Each row of a before or after table is a point. The points were changed in one or more steps. Then noise was added and the rows were shuffled. The steps act on how far a point lies along the listed directions, d1 being the first. Write out the steps. A step turns or swaps two directions, mirrors them in a line or flattens them onto one, adds a multiple of one to another, or multiplies one. Angles are multiples of 10 degrees, from the lower direction toward the higher: turns from -170 to 170, lines from 10 to 170 but not 90. Use the fewest steps. Two steps may share a direction if one is a turn and the other turns, adds or multiplies; they go together, in the order done. Otherwise the lowest direction goes first.

Directions:
(1): [-9 40]
(2): [40 9]
Before:
[29 -18]
[53 -11]
[-17 -27]
[-23 -56]
[-9 -18]
[7 22]
[-36 -4]
[-6 -12]
[11 30]
[54 30]
[-25 -41]
[33 17]
[-31 -27]
[-9 -36]
After:
[-3 31]
[51 16]
[-1 -14]
[24 33]
[-1 -33]
[37 -1]
[0 -49]
[-12 -39]
[7 -60]
[9 -37]
[3 -21]
[-28 -21]
[-5 23]
[33 55]
Steps: turn d1 and d2 by -30 degrees

Directions:
(1): [-8 -53 -22 -6]
(2): [-5 -19 37 40]
(3): [-39 15 -29 28]
(4): [-42 -1 27 -30]
Before:
[10 10 3 -3]
[-7 -11 -2 1]
[-5 -4 14 14]
[-6 -12 -2 -7]
[3 -8 5 -3]
[-3 -7 -8 10]
[-6 -7 6 -2]
[-14 22 -19 7]
[-13 -3 4 0]
[3 13 8 -19]
[17 9 -21 -1]
[22 -13 28 5]
[-14 -20 -5 10]
[22 -23 -5 -3]
After:
[17 -1 22 -22]
[-6 -13 5 -2]
[21 18 -14 -2]
[-11 -2 6 18]
[41 -29 22 -3]
[-11 5 -20 11]
[-11 -12 -8 1]
[17 8 14 -4]
[-20 -4 -6 -1]
[-33 39 -50 8]
[-6 -16 -1 -8]
[-26 -12 -22 11]
[42 -27 60 7]
[8 -14 13 -3]
Steps: add 0.5 times d4 to d1; multiply d3 by 2.5; turn d2 and d3 by 20 degrees

Directions:
(1): [22 37 11 19 10 -41 26 -30]
(2): [21 -8 -20 -9 35 -12 -52 -25]
(3): [-20 -47 41 5 22 -9 12 -25]
(4): [26 -36 -35 -13 8 -28 33 22]
(5): [24 -20 13 -5 -60 -19 -19 -16]
Before:
[24 12 -28 -17 -40 -19 -6 2]
[16 57 -22 8 -17 3 9 3]
[16 2 -24 -8 -16 -5 -14 3]
[15 -2 -17 -5 31 -2 0 0]
[18 -16 -4 -2 -26 -11 -5 -13]
[18 5 -24 3 3 -40 60 24]
[-8 -6 22 2 3 4 13 -11]
[37 4 -12 1 2 -45 -10 -7]
[9 4 5 10 7 -20 35 7]
[24 13 -8 -13 15 -8 -19 -3]
[0 -5 14 11 7 -2 22 -6]
[-8 24 -8 25 6 -5 28 18]
After (12 x 8):
[15 -25 -23 -8 -3 -9 9 4]
[-5 0 1 -3 -1 16 8 10]
[-26 -7 44 32 -5 -7 17 -15]
[-11 -38 58 8 -48 -26 11 -26]
[11 -10 0 -20 13 5 -29 2]
[-6 -9 9 5 -9 15 5 5]
[11 -26 1 -8 1 -41 25 -19]
[13 -10 -10 -1 -1 -17 2 -12]
[-10 -21 34 5 -17 1 4 -1]
[8 -48 -6 -16 -2 -10 -34 7]
[10 -2 2 -7 -11 17 -38 -7]
[-15 -21 39 16 26 -15 35 -36]
Steps: add 1 times d2 to d3; turn d1 and d3 by 130 degrees; swap d4 and d5

Directions:
(1): [3 12 28 36 10 32 28 29 47 5 7 33]
(2): [-7 -4 18 19 -6 -23 11 -16 25 60 -11 -48]
(3): [35 -21 10 -16 21 -20 49 2 -36 30 16 26]
(4): [27 36 -46 -5 -8 6 25 -39 27 -2 34 -6]
(5): [-1 46 13 -2 -42 -11 -30 6 -18 37 14 35]
(6): [14 33 13 28 51 25 -22 -4 -36 5 19 -28]
Before (9 x 12):
[20 52 -10 15 11 19 -11 -21 8 10 19 -23]
[13 19 6 3 5 2 -10 -6 10 -4 11 23]
[-10 -28 -5 -21 -8 -14 -12 11 -4 -11 -24 6]
[13 43 21 26 19 27 12 13 16 17 30 34]
[-7 -17 -4 9 16 13 8 9 4 -3 -8 -8]
[6 22 -19 20 7 36 -1 9 22 -9 16 -1]
[2 -27 -7 -11 -25 -20 29 -3 17 3 2 0]
[-28 -27 15 -9 -16 -31 -6 6 23 16 -18 0]
[8 -13 15 0 6 -19 17 3 -1 18 -11 16]
After, 9 rows:
[3 -15 11 -7 -5 -20 10 12 -4 6 -13 34]
[-13 -40 -3 -22 -57 -33 25 9 31 6 -13 18]
[18 41 18 39 50 21 -16 -15 -13 32 9 -59]
[18 36 22 33 46 24 13 3 1 28 29 0]
[-6 -23 -24 -32 -29 -12 0 7 12 -23 -15 28]
[17 13 4 6 15 -4 1 -14 10 5 10 4]
[-7 -1 -4 8 7 12 -6 10 -3 -4 -3 0]
[-35 -47 7 -29 -34 -32 1 20 30 -15 -25 36]
[5 23 -10 28 19 31 -4 1 16 12 14 -28]
Steps: multiply d1 by 0.7; turn d2 and d4 by -60 degrees; flatten d3 and d5 onto the line at 20 degrees; multiply d6 by 2

Directions:
(1): [-58 24 -21 -5 -3 5 38 3 20 -34 -52 -14 -20 5 -28 -24 -46 4]
(2): [-5 1 20 -48 20 17 -24 9 -19 27 -59 13 -30 -28 8 60 -5 11]
Before, 10 rows:
[25 -15 7 23 0 -18 -12 5 6 6 51 -5 21 13 11 -24 5 -2]
[4 7 4 -26 12 12 -12 1 -18 7 -29 9 -24 -20 4 28 -1 2]
[-26 9 -2 1 3 -7 4 -6 19 -6 -1 -3 1 0 -8 -5 -20 7]
[-9 3 21 -29 2 18 -11 12 -11 24 -60 13 -12 -24 -3 52 -4 6]
[34 -29 -5 21 -5 -10 -10 -5 1 4 52 -7 28 11 7 -9 34 -11]
[-40 14 -6 -21 6 0 8 4 -10 0 -35 -5 -23 1 -12 4 -27 0]
[34 -13 8 27 -2 -9 -7 -5 2 14 56 -1 30 3 15 -16 35 -3]
[-12 -2 -3 -3 3 -3 9 5 6 -8 -7 7 0 1 -6 9 -13 -14]
[-23 14 -4 -27 6 11 3 15 0 -1 -53 -15 -29 -12 1 34 -17 3]
[12 -2 2 11 -13 2 -6 -3 -11 -1 24 8 8 1 11 0 12 8]
After, 10 rows:
[29 -16 15 22 2 -16 -21 6 5 9 49 -3 22 12 14 -19 10 -6]
[-34 17 -13 -21 5 6 13 15 7 -10 -52 -18 -28 -4 -9 23 -26 2]
[26 -5 1 32 -6 -10 2 -8 3 7 56 -6 33 8 7 -26 30 -6]
[-51 18 -11 3 -17 7 32 3 18 -19 -53 -5 -5 -1 -29 -8 -33 1]
[6 5 -4 16 -13 -3 4 0 -8 -8 26 3 8 7 8 -8 8 11]
[27 -28 -10 22 -7 -11 -4 -8 5 0 53 -9 28 10 3 -14 31 -10]
[-28 15 -17 -2 0 5 24 0 4 -25 -21 -8 -18 -1 -16 -13 -20 2]
[-28 10 1 -30 10 1 2 7 -18 15 -37 -2 -26 -6 -4 20 -21 2]
[-8 -1 12 -15 11 -3 -14 -3 8 12 -4 9 -2 -12 4 22 -5 8]
[-5 -5 1 -6 4 -3 2 8 1 0 -8 8 -7 -4 -1 18 -8 -12]
Steps: swap d1 and d2

Directions:
(1): [14 -32 -1 -2 -11 8 6 -2 -25 6 -12 -39 1 13 19 -20 30 31 0 26 -1 30 32 -3 20 -8 -34 5 -13 37 -17 -37]
(2): [-28 3 4 -43 -16 -2 13 1 9 -32 9 -11 19 35 -23 -15 22 -4 11 -28 -2 -2 -42 -37 17 30 3 20 -22 21 12 -13]
(3): [-18 -5 -31 -28 -10 24 0 9 0 4 -36 -2 28 -9 -14 -60 0 -30 -10 40 0 6 0 -1 -26 -25 17 19 21 -14 8 7]
(4): [-47 11 -3 -2 32 -5 37 -35 -11 18 18 9 14 -48 18 1 8 25 -27 7 -5 4 20 -28 -7 14 2 20 -24 -11 17 -4]
Before, 9 rows:
[-17 18 -4 30 34 1 11 -28 4 39 9 34 -5 -60 20 14 -21 14 -27 12 12 -4 29 0 -21 -6 3 0 -5 -24 6 20]
[7 0 0 -3 -9 -2 -8 15 13 -14 2 -12 7 14 -11 12 -10 -14 30 -13 3 0 -12 6 7 5 4 -9 11 7 5 5]
[-31 5 -15 -11 -10 3 7 -2 -10 1 -13 9 24 -5 -5 -33 6 -14 -10 13 5 5 -13 -15 -11 -2 8 21 7 -11 15 -6]
[-6 4 -6 30 35 3 5 -18 -13 37 -1 14 -7 -48 24 14 -18 12 -23 21 5 1 33 15 -16 -10 7 -6 17 -20 -2 10]
[11 1 6 -21 -22 4 -12 17 14 -19 -1 0 0 38 -18 -10 -11 -15 27 -25 -3 -3 -39 7 4 1 -2 0 18 15 -4 -2]
[15 -3 0 -13 -13 3 -15 25 9 -2 -13 4 0 12 -7 -9 -9 -17 8 2 -2 -6 -9 7 -8 -15 8 -6 20 -6 -3 -2]
[20 -2 -1 2 -18 10 -24 22 17 -11 -18 -2 -2 24 -15 -12 -6 -24 11 -3 2 0 -5 17 1 -20 2 -16 22 10 -9 1]
[14 -21 -2 -1 -8 11 -16 12 2 -3 -13 -17 -1 16 -1 -14 -2 6 5 12 2 8 -6 8 8 -13 -8 -6 6 18 -4 -7]
[3 -10 1 -9 -6 5 -4 8 -1 -5 2 -5 5 -6 1 -3 5 11 1 4 -4 -12 -2 -6 11 3 4 1 -3 12 5 -5]
After, 9 rows:
[-3 -5 4 -8 0 1 -1 4 -3 -4 6 -1 2 -14 1 1 3 12 -3 0 -6 -12 -3 -10 9 7 8 1 -2 8 7 -3]
[-4 -14 -4 -3 -6 11 7 -4 -7 0 -11 -21 11 3 6 -24 23 11 -8 16 -1 22 24 -4 10 -14 -17 2 -6 27 -9 -25]
[-19 -10 -6 -1 14 9 6 -10 -8 6 2 -11 7 -15 10 -12 3 23 -10 17 0 10 3 -14 3 -3 -5 10 -8 12 9 -11]
[22 17 -10 20 -2 14 -31 16 26 18 -18 34 -10 -14 -13 0 -39 -33 0 4 17 -13 -5 29 -26 -25 17 -15 32 -26 -4 34]
[5 -11 -1 1 -3 0 4 5 -2 -5 3 -26 9 6 7 10 6 9 22 0 0 15 12 -1 14 5 -14 -3 -2 22 4 -15]
[3 -14 10 -16 -11 3 12 -4 -10 -3 5 -25 3 23 9 -9 15 28 16 -11 -5 20 -2 -8 18 8 -27 10 -6 37 -9 -29]
[2 -15 -1 -18 -10 4 5 13 -5 4 -11 -14 8 8 9 -21 11 7 -2 16 -5 11 11 -7 2 -10 -10 7 3 12 -5 -25]
[10 7 -15 18 11 12 -22 8 2 21 -22 22 -3 -21 -2 -3 -29 -26 -8 18 10 -8 4 30 -25 -21 22 -11 45 -31 -4 26]
[-21 12 -7 -15 -24 -2 -3 10 0 -14 -9 10 19 17 -14 -22 3 -20 1 -6 8 -3 -33 -15 -3 5 9 15 10 -6 15 -8]
Steps: turn d1 and d4 by 100 degrees; turn d2 and d3 by -30 degrees
